Each row is a point. The window is the flat piece filled in between its corners: a triangle in 3 columns, a solid with four corners in 4, and so on. A path goes straight from each point to the next, and from the last back to the first. After which points does the path pass through the window?
(in the rows, 128 means zero)

Window (3 x 3):
[[ 93 163 131]
 [159 146  97]
 [ 83 114 133]]
Path:
(1): [104 110 162]
(2): [124 151 131]
(3): [122 157  95]
(4): [ 75 112 123]
(5): [105 125 146]
(6): [102 174 159]
(7): [ 75 149 118]
(8): [ 59 143 117]
(9): [131 169 143]
(10): [130 160 132]
(11): [130 158  74]
(12): [ 81 148 112]
Through the window after points: 2, 4, 8, 12

Window (6 x 6):
[[122 109 116 136 126  92]
 [144 147 146 202 125 170]
 [140  85 116  83 137 109]
 [128 142 166 123 106 134]
 [170 137 133 183 165 115]
 [156 106  99 100  90  88]]
Path:
(1): [147  90 168 148 125 102]
(2): [168  87 180 129  83 167]
(3): [115 150 139 127 124 107]
(4): [146 175 103 178 145 158]
(5): [143 123 159 189 117 157]
(6): [151  93 148 170 128 101]
(7): [170 158 121 172 172 123]
(8): [125 136 119 109 111 149]
Through the window after points: 2, 4, 6

Window (9 x 9):
[[134  84 196 162 164 121 117 121 124]
 [141  97 192 167 120 103 156 190 168]
 [ 80 151 133 132 139  76 100 133 104]
 [171 147 119 203 121 126  99 133 173]
 [117 141 212 105 164 165 123  88 145]
 [163  99 169 123 138 168 184 117 115]
 [185 171 122 126 152 125 189 121 153]
 [107 205 148 124 166 119 137 189 127]
 [116 126 131  81 180 132 167 135 166]]
Path:
(1): [149 126 137  95 159 108 115 149 149]
(2): [108 132 161 144 169 148 182 122 152]
(3): [ 67 122 175 165 163  98 152 114 140]
(4): [182 115 176 117 128 147 109 165 130]
(5): [161  97 136 116 148  89  72 157 172]
(6): [132 149 147 166 147 129 135 128 149]
(7): [112 156 146 143 155 122 141 119 140]
(8): [169 126 140  95 148 140 140 131 127]
(9): [157 119 158 129 136 116 133 135 140]
(10): [125 125 147 175 139 122 130 121 140]
(11): [101 134 161 171 149 141 164 107 155]
(12): [136 141 157 135 150 105 109 142 140]
Through the window after points: 1

Window (12 x 12):
[[ 82 161 192  99 155 124 122 113 125 113 141 165]
 [112  94 174 113 139 123  91  80 111 164 142 113]
 [192 145 136 175  98 126  97  84 166 110  84 173]
 [150 131  98 172 151 127 137  95 156 135 108 174]
 [ 87  96 142 168 140 139  66  79 112 113 147 123]
 [ 73  66 147 114 129 163  74 121 137 120 148 163]
 [140 136 108 160  92 119 134  53 168 116 130 179]
 [108 183 154  76 169 101 137 128 182 117 137  82]
 [107 147 166  69 171  47 123 104 143 105  98  94]
 [179 143 111 155 128 100 143 110 158  97 164 171]
 [151 156  92 133 106 131 145 118 127 105 117 145]
 [ 88 143 168 117 140  85 165 151 157 117 134  97]]
Path:
(1): [126 119 146 130 129 137 115 109 136  82 114 142]
(2): [ 76 134 147 143 134  72 129 120 153 204 179 144]
(3): [ 73 162 104 145  82  93 113 106 144 119 162 157]
(4): [200 135 140 108 168 157 156 118 130 102  84 127]
(5): [124 110 145 136 143 145 130 102 135 108 132 143]
(6): [124 132 127 128 122 106 104 106 139 137 135 141]
(7): [125 138 121 137 129  94 111 109 133 123 121 159]
(8): [130  93 183 142 148 174 138  60 161 116 141 114]
(9): [130 127 158 111 143 132 160  90 137  84 134 124]
(10): [130 159 114 162 113  82  84 107 152 178 122 158]
(11): [ 95 132 162 151 110 108  80 136 113 154 129 157]
(12): [145 145 118 113 153 137 179  90 178  76 137 130]
Through the window after points: 3, 5
